Rows are points. Each copy is the shape, with its points in the same order, stretched, turned, moved and blurred by noise. Is it also mirrored, or only turned?

Shape, 7 rows:
[[ -2  15]
 [  9  20]
 [ 46  13]
 [-21 -32]
 [ 18 -36]
 [ 13  20]
 [ 20 -34]]
Copy 1, 7 rows:
[[-16   5]
 [-30  -3]
 [-39 -53]
 [ 59 -10]
 [ 38 -56]
 [-29 -12]
 [ 34 -49]]
Copy 1 is: mirrored
Copy 2, 7 rows:
[[ -6   5]
 [ -5  13]
 [  5  37]
 [ 28 -26]
 [ 44   4]
 [ -7  18]
 [ 42   4]]
Copy 2 is: only turned
Copy 3:
[[ 24  -6]
 [ 22   6]
 [ -7  52]
 [-10 -46]
 [-39   2]
 [ 18  12]
 [-37   6]]
Copy 3 is: mirrored

Shape, 6 rows:
[[ 35  23 -22]
 [ -9  12  17]
 [-17 -27  27]
 [-10 -50  -8]
 [-21  45 -15]
 [-12  36   2]]
Copy 1, 6 rows:
[[ 21  33  12]
 [-31  12   9]
 [-41  -3 -19]
 [ -5 -27 -38]
 [-11   3  48]
 [-12   5  37]]
Copy 1 is: mirrored
Copy 2 (6 x 3):
[[ -8  16 -54]
 [ 13  14   0]
 [  5 -12  41]
 [ -3 -62  42]
 [ 42  22 -20]
 [ 29  34 -19]]
Copy 2 is: mirrored
Copy 3, 6 rows:
[[ 80   9  14]
 [ 21  -8 -14]
 [-21  -3  15]
 [-35 -22  42]
 [ 49 -37 -36]
 [ 40 -20 -33]]
Copy 3 is: only turned
Copy 4, 6 rows:
[[-14 -16  41]
 [  0  15  -8]
 [ 16  14 -43]
 [  9 -22 -43]
 [-46   9  21]
 [-26  17  16]]
Copy 4 is: mirrored

Shape, 9 rows:
[[-48 -14  24   6]
 [ 38 -49  19   7]
 [ 31  21  10  -7]
 [ 25  20  -8 -15]
 [ 12  19  23  -5]
 [ 38 -12   8  -9]
 [ -4 -59  -8  -5]
 [-50   2   0 -13]
 [ 26  23  -4  27]]
Copy 1, 9 rows:
[[ 48 -48  24 -18]
 [-11  48   9   5]
 [-27  15 -30  22]
 [-20  14 -43  35]
 [-12 -11 -11   9]
 [-17  35 -18  27]
 [ 25  38  18  24]
 [ 36 -49  12   6]
 [ -6  26 -49  15]]
Copy 1 is: mirrored
Copy 2 (9 x 4):
[[ -1 -11  -1  36]
 [ 31  19  60   3]
 [ 32  27 -22   4]
 [  8  26 -34 -21]
 [ 26  12 -30  12]
 [ 21  24   9 -14]
 [ -4  -2  61 -12]
 [-17 -20 -27   3]
 [  7  41 -15  11]]
Copy 2 is: mirrored
Copy 3:
[[-54  31  13   7]
 [ 36  64 -26   5]
 [ 23 -12 -26  30]
 [ 22 -22 -20   9]
 [  3  -5 -14  36]
 [ 37  17 -22  12]
 [  5  56   2 -37]
 [-48  -1  22 -13]
 [ -1  -7 -56  21]]
Copy 3 is: mirrored
Copy 4 (9 x 4):
[[-18 -19 -18  57]
 [-45 -29 -35 -47]
 [-27 -22  35 -42]
 [-13 -12  35 -33]
 [-32 -33  37 -15]
 [-33  -9   4 -49]
 [-21  17 -64   6]
 [ -1   5  -6  72]
 [ 14 -37  21 -47]]
Copy 4 is: only turned

Shape:
[[ 24  18 -31  38  -2  -2]
 [ 14 -24  20 -28  27  25]
 [ -4   1 -20  -9  19  -9]
 [-23  -9 -15 -34 -19  11]
 [-27  39  14  45  23  21]
 [-18  23 -36  -4  -6  34]
 [-39 -33 -38 -16 -17 -20]
 [ -1 -26  21  36 -28  24]
 [-26  29  21 -20  14 -16]]
Copy 1, 9 rows:
[[-23 -66   2 -20 -18  28]
 [ 16  27  44  51 -11 -41]
 [ -3 -15  -5 -10 -16 -25]
 [ 26  30 -26  10  23 -21]
 [ 72 -70   3   0 -43  16]
 [ 44 -39 -10 -15  24  12]
 [ -1  15 -62   9  23 -51]
 [ 26  -5  -4  70   4   2]
 [ 35  16 -16 -18 -40 -15]]
Copy 1 is: only turned
Copy 2, 9 rows:
[[ 11  19   3  39  23 -26]
 [ -6   5   1 -53   9 -10]
 [  4   2  40 -16  22  12]
 [  2 -34  21 -13  17  38]
 [-38  24  -7  19 -19  44]
 [ -5  -7  -5  10  35  45]
 [ -3 -69  70  13  39  26]
 [-26 -33 -26  44 -10 -26]
 [ -3  19  38 -37 -34  63]]
Copy 2 is: mirrored
Copy 3 (9 x 6):
[[-16 -57  26  10  30   9]
 [-17  36 -19  40 -61   9]
 [ 12  11  15  17  -1   0]
 [-25  32 -11  -4   7 -11]
 [ 43 -30 -58 -28  11  10]
 [  6  10 -27  16  40   2]
 [-26  47  39 -24  29  12]
 [-61 -19 -13 -40 -21  38]
 [ 31   3 -44 -20 -11 -38]]
Copy 3 is: mirrored
Copy 4:
[[ 43  -6  12 -34  31  11]
 [-41   5 -23  -4   5  10]
 [ 20   9 -14 -12  -3  16]
 [ 15 -17 -11  14 -32 -11]
 [ 38   3   6  50  61  14]
 [ 46 -39 -16   7   5   8]
 [ 44   6 -19   6 -38 -38]
 [  2  -6  23  23  37 -47]
 [ 15  20  10  40 -17  32]]
Copy 4 is: only turned

Shape:
[[  3 -35  50  -4   9 -15 -38 -24]
 [-26 -25  39 -14  13   3 -39 -24]
 [ 23 -33 -29  13  -3  -4  32   7]
 [-13   2  11  14   1   1  31  18]
 [-34  24 -10   5 -31 -14 -45  29]
 [-14  -3  49 -26 -43  11 -13  -8]
 [ 20  25   2  38 -20 -36 -17 -25]
 [-13  20 -11  15 -33 -37  -6  33]
 [-27  -9  -4  29 -17  15 -39  31]
 [-12  33  27 -12 -37  13   6  33]
 [ -8  36 -13   8  27 -10  38  -8]
 [-37 -29  41 -12 -39 -29  39  -5]
 [-27   3  41 -21 -20 -44 -21 -22]
 [-17 -45   1   9 -11  26  11 -21]]
Copy 1 (14 x 8):
[[-45   8 -48 -20  36   9  43  66]
 [-56  32 -52  -2  21   8  31  46]
 [ 11 -19   1   1  32  -9 -10 -32]
 [ 16  27 -16 -12   4  -1 -29  -4]
 [ -6  38  21  57  -1  18   3  32]
 [ -4  47 -28 -15   1  33  52  19]
 [ -8 -17  20 -14 -12 -28  17  59]
 [ 21  11  31  32  -3  22 -16  27]
 [-15  54  19  32  32  -5  -3  11]
 [ 39  50 -10   7 -10  19   6   1]
 [  7  -2 -31  -2 -31 -28 -42   2]
 [ -4  31 -11 -35  -3  65   1   6]
 [-30  12 -27  -4 -15  44  29  68]
 [-34  32 -16 -15  27  -4  13 -31]]
Copy 1 is: mirrored
Copy 2, 14 rows:
[[-17   1  -7  68  13  20  42   4]
 [-15  -2  -5  54  16  58  28  -2]
 [  9  11  32 -16 -41 -51  -6  -2]
 [ -8  20   1 -19  -4   9  -5  11]
 [-24   7 -34  13 -15  56 -27 -60]
 [ -5  17 -42  41  -3  52  -2  24]
 [-62   5  -9  30 -46 -22  -6 -12]
 [-25  24 -18   3 -18  -3 -36 -41]
 [ -6  14 -25  -5 -25  60  13 -42]
 [ -2  16 -56 -11  -6  46 -17  10]
 [-34  -8  14 -23  -6  -7 -26  11]
 [ -2  56  11  43   8   5 -24  21]
 [-39  15 -15  78  18  26 -18  -9]
 [  9  17  25  13 -28  20  13  16]]
Copy 2 is: mirrored
Copy 3 (14 x 8):
[[ 19   0  42  37   0  21  92 -25]
 [ 26 -15  58  34  -7  28  80   4]
 [-19 -30  -6 -44  18 -25  -6  -7]
 [ 38  -9  17 -16  16 -28  -7  10]
 [ 46  36  31 -46   2  67  -4  39]
 [ 43   7  12   8 -13  24  89  33]
 [ 45  34 -25  -4 -18  56  10 -53]
 [ 43  35   2 -55  29  49 -17  26]
 [ 45  13  63 -47 -15  17   0  13]
 [ 48  27   2 -18  -8  -4   8  48]
 [ 23  -9 -20  11   7  -4 -41   0]
 [ 66 -22  17 -15  58  21  78  41]
 [ 50  16  12  21  30  74  80  19]
 [ 22 -53  37 -20  -5  -9  50   6]]
Copy 3 is: mirrored
Copy 4, 14 rows:
[[ 31   4   0  -6  19 -20  19   5]
 [ 28   5  -5  -2 -10 -22  22  -6]
 [ 13   9  28   2   5  40 -30 -15]
 [-21  19  21  10   4  21   4  -6]
 [ -6 -53   4  24 -18  -1  15   1]
 [-40  -9 -14 -16   3 -29  11  24]
 [ 47 -15 -14  11  11  41  24   2]
 [ -7 -24  12  31   6  25   4  10]
 [ -2 -49  40  -5 -14  10  22  -2]
 [-77 -26   2   3   5 -10   2   4]
 [  9  27 -14  32 -19  43   4 -29]
 [-17  32  25  24  -3   4 -10  32]
 [ 17   8 -15  26  -3  -9  22  28]
 [ 14  17  32 -20 -30  11  -3   7]]
Copy 4 is: mirrored
